Each row of a before or after table is a point. One or more steps were done to the points. Then noise was added and the rows were shuffled. The steps act on columns, c1 being the first. Write out the steps. A step turns or swaps two columns, mirrors them in a line or flattens them onto one, adds a multiple of one to another, or multiplies or shifts one. Angles are multiples of 10 degrees, from the lower column toward the higher: turns from -170 to 170, lines from 10 to 170 but not 90. Use the fewest steps. Two steps may share a column if one is a turn and the other turns, adds or multiplies; they go together, in the order done. Otherwise the lowest column goes first.

Before (12 x 2)
[[-0.33  0.55]
 [-0.16  0.37]
 [-0.51  0.27]
 [-0.69  0.36]
 [-0.78 -0.18]
 [ 0.25 -1.14]
 [-0.03  0.09]
 [ 0.11 -0.26]
 [-0.59  0.22]
 [-0.26  0.44]
 [-0.84  0.08]
 [-0.36 -0.46]]
After (12 x 2)
[[-0.86  0.08]
 [-0.80  0.35]
 [-0.31  0.37]
 [-0.39  0.43]
 [-0.69 -0.13]
 [ 0.56 -1.12]
 [-0.64  0.27]
 [ 0.18 -0.28]
 [-0.20 -0.49]
 [-0.52  0.59]
 [-0.60  0.27]
 [-0.04  0.07]]
Steps: add -0.3 times c2 to c1

Before (8 x 6)
[[ 0.16  0.42  0.67 -0.06  0.10  0.26]
 [-0.75 -0.27 -0.44  0.29 -0.18 -0.91]
 [-0.72  0.32 -0.26 -0.17 -0.29  0.55]
 [ 0.31  0.29  0.21  0.60  0.11 -0.07]
 [ 0.19 -0.58  0.86  0.22  0.72  0.41]
 [-0.44  0.16  0.27 -0.48 -0.13 -0.25]
 [ 0.29  0.34 -0.28 -0.34  0.13 -0.27]
 [ 0.43 -0.42 -0.07  0.09 -0.32  0.46]]
After (8 x 6)
[[ 0.62 -0.05 -0.76 -0.44  0.60 -0.54]
 [-0.02 -0.81  0.28 -0.22 -0.26  0.99]
 [-0.53 -0.56  0.34  0.27 -0.21 -0.49]
 [-0.25  0.40  0.24  0.28  0.23  0.30]
 [-0.34  0.33 -0.62  0.03  0.11 -0.37]
 [-0.29 -0.36 -0.30  0.49  0.05  0.19]
 [ 0.55  0.27  0.15  0.02 -0.33 -0.44]
 [-0.16  0.39 -0.22 -0.63 -0.11  0.04]]
Steps: turn c1 and c2 by 70 degrees; turn c3 and c6 by -170 degrees; mirror c4 and c5 in the line at 100 degrees

Before (14 x 9)
[[-0.40  0.17  0.00 -0.02  0.09  0.59  0.03  0.42 -0.56]
 [ 0.54  0.48 -0.26  0.41  0.12  0.19  0.14  0.27 -0.75]
 [ 0.07  0.89 -0.27 -0.18  0.61 -0.63  0.78 -0.47  0.59]
 [ 0.12  0.34  0.50  1.16  0.28  0.61  0.76 -0.49  0.34]
 [-0.08 -0.18 -0.73  0.09  0.36  0.03  0.53 -0.37 -0.75]
 [-0.33  0.33  0.11  0.81 -0.20  0.63  0.19  0.14  0.01]
 [ 0.49  0.12 -0.82  0.88 -0.13 -0.05 -0.58  0.48  0.23]
 [ 0.32 -0.19 -0.77  0.99 -0.24 -0.50  0.28  0.35 -0.83]
 [-0.11  0.31 -0.72  0.55  0.39 -0.04  0.56  0.48  0.60]
 [-0.02 -0.17  0.38 -0.09  0.38 -0.13  0.25  0.28  0.57]
 [-0.11  0.35 -0.57  0.22  0.42 -0.30 -0.18  0.85 -0.33]
 [ 0.43  0.76  0.17  0.06  0.65 -0.49 -0.09  0.38 -0.14]
 [ 0.44  0.74 -0.21  1.22  0.32 -0.39 -0.36 -0.14  0.32]
 [-0.16  0.15 -0.44  0.58 -0.39  0.35  0.20 -0.20  0.55]]
After (14 x 9)
[[ 0.52  0.29 -0.82  0.87 -0.14  0.26 -0.60  0.45  0.00]
 [ 0.07  0.92 -0.29 -0.23  0.59 -0.31  0.78 -0.46 -0.44]
 [-0.14  0.54 -0.43  0.59 -0.36  0.66  0.20 -0.22  0.16]
 [ 0.42  0.62 -0.18  1.23  0.33 -0.08 -0.37 -0.11 -0.49]
 [ 0.10  0.51  0.47  1.13  0.29  0.97  0.74 -0.49 -0.17]
 [-0.15  0.69 -0.72  0.53  0.43  0.27  0.56  0.45  0.07]
 [ 0.32 -0.82 -0.78  1.07 -0.25 -0.22  0.29  0.35 -0.26]
 [ 0.58 -0.40 -0.30  0.40  0.11  0.49  0.12  0.28 -0.77]
 [-0.06 -0.75 -0.72  0.09  0.35  0.35  0.50 -0.38 -0.21]
 [-0.10 -0.13 -0.53  0.22  0.42  0.03 -0.21  0.82 -0.47]
 [-0.05  0.43  0.36 -0.05  0.37  0.18  0.26  0.24  0.41]
 [ 0.44  0.25  0.19  0.04  0.67 -0.20 -0.11  0.38 -0.69]
 [-0.44 -0.40 -0.03 -0.04  0.08  0.93 -0.02  0.41 -0.35]
 [-0.35  0.18  0.13  0.84 -0.18  0.91  0.17  0.14 -0.31]]
Steps: turn c2 and c9 by -60 degrees; shift c6 by 0.30

Before (13 x 14)
[[ 0.14  0.14 -0.28  0.35  0.73 -0.15  0.29 -0.35 -0.13 -0.04 -0.13 -0.08
   0.31 -0.37]
 [-0.09  0.66 -0.05 -0.16 -0.29  0.38  0.09  0.67  0.62 -0.75 -0.65  0.28
  -0.21 -0.38]
 [ 0.01  0.47 -0.40 -0.31  0.44 -0.04  0.73  0.07 -0.63 -0.43  0.50  0.46
  -0.74 -0.01]
 [-0.15 -0.35 -0.03 -0.23  0.32  0.61  0.68  0.32 -0.06 -0.99  0.71 -0.24
   0.60  0.88]
 [-0.44  0.00  0.38  0.24  0.26  0.22  0.85  0.42  0.67  0.18 -0.45  0.12
  -0.50  0.46]
 [ 0.18  0.22  0.63 -0.62 -0.37 -0.33 -0.16 -0.51  0.30 -0.75 -0.50  0.61
  -0.43  0.27]
 [ 0.47 -0.25 -0.02 -0.15 -0.03  0.26 -0.12  0.55 -0.13  0.25  0.70  0.28
  -0.57  0.36]
 [-0.19 -0.27  0.73 -0.42  0.67 -0.10 -0.22 -0.50 -0.17 -0.49  0.29 -0.81
  -0.65  0.25]
 [ 0.20 -0.05  0.92  0.22 -0.05  0.46 -0.38 -0.51 -0.58 -0.42 -0.03 -0.33
  -0.43  0.24]
 [ 0.16 -0.25 -0.02 -0.64 -0.28  0.21  0.27 -0.32  0.14  0.37 -0.15 -0.71
  -0.05 -0.11]
 [-0.37  0.88  0.03  0.06  0.89  0.74  0.65  0.05  0.52 -0.43 -0.33  0.46
  -0.12 -0.21]
 [ 0.51  0.87  0.68  0.37  0.45 -0.21  0.45  0.36  0.07 -0.12  0.32  0.21
   0.34 -0.23]
 [ 0.52  0.22 -0.05  0.21 -0.42  0.29  0.14 -0.03  0.52 -1.03  0.34  0.06
   0.08  0.86]]
After (13 x 14)
[[ 0.47  0.61 -0.01 -0.16 -0.21 -0.24 -0.12  0.53 -0.13  0.15  0.66 -0.23
  -0.25  0.37]
 [-0.10 -0.28 -0.08 -0.16 -0.30 -0.12  0.07  0.93  0.61 -0.77 -0.66  0.15
   0.09 -0.36]
 [-0.22  0.67  0.72 -0.47  0.51 -0.57 -0.22 -0.27 -0.18  0.08  0.30  1.04
   0.48  0.29]
 [ 0.04  0.27 -0.42 -0.31 -0.65 -0.56  0.75  0.59 -0.60 -0.05  0.54  0.43
   0.60 -0.03]
 [-0.47  0.42  0.43  0.25 -0.10 -0.28  0.85  0.54  0.68  0.31 -0.46  0.02
  -0.02  0.48]
 [-0.36 -0.47 -0.01  0.06 -0.76  0.25  0.61  0.50  0.55  0.23 -0.31  0.75
   0.53 -0.24]
 [ 0.52 -0.17 -0.05  0.28 -0.17 -0.21  0.15  0.06  0.52 -1.08  0.37  0.30
   0.14  0.82]
 [ 0.18  0.38  0.90  0.19  0.20 -0.05 -0.45 -0.23 -0.56 -0.31 -0.04  0.34
   0.50  0.25]
 [ 0.20  0.17  0.66 -0.61 -0.65 -0.74 -0.17 -0.13  0.31 -0.81 -0.52 -0.01
   0.65  0.26]
 [-0.12 -0.28 -0.05 -0.21 -0.04  0.11  0.68 -0.15 -0.07 -0.55  0.68  0.87
  -0.71  0.89]
 [ 0.52 -0.80  0.67  0.41 -0.32 -0.72  0.46  0.60  0.07  0.21  0.28  0.33
   0.11 -0.26]
 [ 0.13 -0.33 -0.25  0.37 -0.11 -0.64  0.23 -0.32 -0.15  0.44 -0.10  0.59
   0.16 -0.37]
 [ 0.15  0.19  0.00 -0.65  0.78 -0.31  0.24 -0.34  0.17  0.16 -0.16 -0.18
   0.06 -0.09]]
Steps: turn c2 and c13 by 130 degrees; turn c8 and c13 by -40 degrees; turn c5 and c10 by 40 degrees; turn c5 and c12 by 110 degrees; shift c6 by -0.50

Before (11 x 24)
[[-0.79 -0.25  0.65  0.41 -0.11 -0.26  0.23  0.18 -0.70 -0.22  0.09 -0.13
   0.13  0.58 -0.06 -0.53 -0.23  0.14  0.12  0.57 -0.49  0.13 -0.38 -0.12]
 [-0.08  0.07  0.36 -0.53 -0.40  0.01  0.06  0.26 -0.52 -0.48  0.51 -0.09
   0.47 -0.07  0.72  0.58 -0.97 -0.54 -0.17 -0.21  0.11  0.01  0.87 -0.19]
 [-0.37 -0.48  0.61  0.61  0.78  0.04  0.34  0.17  0.22  0.51 -0.47 -0.33
   0.05 -0.27  0.69 -0.23 -0.44  0.50  0.23  0.43 -0.29  0.08  0.51  0.13]
 [ 0.88  0.17 -0.20 -0.50  0.01  0.18  0.22 -0.19 -0.15  0.36  0.09 -1.09
   0.21 -0.37  0.65 -0.22  0.02 -1.44 -0.28  0.00 -0.61 -0.03 -0.25  0.28]
 [ 0.30 -0.27 -0.21 -0.37  0.75 -0.87  0.23 -0.54 -0.39 -0.55  0.05  0.04
   0.09 -0.25 -0.08 -0.66 -0.70 -1.10 -0.48 -0.03  0.05  0.36  0.22 -0.46]
 [-0.92 -0.15 -0.17  0.04  0.56  0.67  0.50  0.23 -0.13  0.40  0.23 -0.36
  -0.31 -0.44  0.31  0.89  0.02  0.75 -0.35 -0.31 -0.19  0.54 -0.20 -0.06]
 [-0.10  0.41 -0.08  0.78  0.11 -0.46 -0.18 -0.18 -0.74  0.10  0.17  0.48
  -0.39 -0.37 -0.12 -0.03 -0.05  0.36 -0.11  0.02 -0.31  0.48  0.42  1.21]
 [-0.48 -0.09  0.03 -0.50  0.03  0.40 -0.46  0.14  0.39  0.02  0.08 -0.09
  -0.36 -0.68  0.95  0.13 -0.17 -0.80 -0.42  0.05 -0.05  0.33  0.32 -0.16]
 [ 0.12 -0.03 -0.36 -0.85 -0.12 -0.05  0.39  0.06  0.03 -0.81 -0.91  0.13
  -0.22  0.58 -0.29 -0.03 -0.41 -0.05 -0.62  0.08  0.58  0.79  0.71 -0.03]
 [-0.67 -0.23  0.26  0.21  0.10  0.31  0.78  0.04  0.20  0.57 -0.01 -0.10
  -0.76  0.22 -0.18 -0.05  0.03 -0.24 -0.58 -0.39 -0.03  0.33 -0.05 -0.09]
 [-0.84 -0.56 -0.21  0.80  0.53  0.44 -0.08 -0.03  0.00 -0.66  0.31  0.12
  -0.74  0.17  0.05 -0.43  0.08 -0.24 -0.64  0.73 -0.10  0.89  0.28 -0.32]]
After (11 x 24)
[[-0.68  0.08  0.28  0.31  0.10  0.31  0.80  0.04  0.15  0.25 -0.02 -0.13
  -0.73  0.19 -0.19 -0.06  0.01 -0.24 -0.60  0.18  0.08  0.35 -0.03 -0.09]
 [-0.83  0.42 -0.23  0.89  0.56  0.42 -0.04 -0.03  0.05 -0.17  0.27  0.13
  -0.76  0.19  0.02 -0.45  0.02 -0.21 -0.66 -0.07  0.11  0.89  0.28 -0.37]
 [-0.77  0.21  0.65  0.43 -0.09 -0.28  0.21  0.13 -0.70  0.06  0.06 -0.07
   0.11  0.59 -0.10 -0.52 -0.07  0.20  0.10  0.04  0.49  0.14 -0.33 -0.10]
 [-0.91 -0.03 -0.21  0.12  0.52  0.70  0.53  0.20 -0.13  0.21  0.23 -0.36
  -0.32 -0.43  0.33  0.88  0.04  0.74 -0.29  0.12  0.18  0.57 -0.25 -0.08]
 [-0.51 -0.50  0.02 -0.18  0.03  0.39 -0.48  0.15  0.44  0.03  0.13 -0.13
  -0.35 -0.67  0.94  0.15 -0.04 -0.77 -0.40  0.06  0.05  0.37  0.35 -0.14]
 [-0.04 -0.43  0.37 -0.30 -0.42  0.02  0.05  0.25 -0.53 -0.43  0.53 -0.12
   0.46 -0.12  0.72  0.58 -0.37 -0.50 -0.21 -0.29 -0.08  0.04  0.88 -0.23]
 [-0.12  0.84 -0.09  0.06  0.10 -0.51 -0.20 -0.17 -0.72  0.09  0.18  0.51
  -0.37 -0.37 -0.12 -0.05  0.03  0.36 -0.12  0.02  0.30  0.48  0.43  1.22]
 [ 0.89 -0.39 -0.19 -0.37  0.04  0.23  0.19 -0.19 -0.20  0.25  0.06 -1.03
   0.20 -0.38  0.63 -0.25  0.01 -1.49 -0.29  0.15  0.66 -0.04 -0.28  0.30]
 [-0.34  0.29  0.63  0.74  0.80  0.04  0.34  0.18  0.27  0.58 -0.50 -0.33
   0.09 -0.22  0.71 -0.25 -0.19  0.46  0.24  0.33  0.27  0.05  0.53  0.11]
 [ 0.13 -0.78 -0.32 -0.39 -0.16 -0.05  0.39  0.06 -0.02 -0.58 -0.94  0.14
  -0.27  0.56 -0.24 -0.04 -0.17 -0.02 -0.60 -0.35 -0.58  0.82  0.76 -0.03]
 [ 0.32 -0.45 -0.26  0.04  0.72 -0.83  0.23 -0.52 -0.40 -0.41  0.06  0.02
   0.09 -0.25 -0.11 -0.67 -0.29 -1.11 -0.50 -0.25 -0.01  0.36  0.21 -0.48]]
Steps: turn c2 and c4 by -60 degrees; flatten c10 and c20 onto the line at 30 degrees; multiply c17 by 0.4; multiply c21 by -1
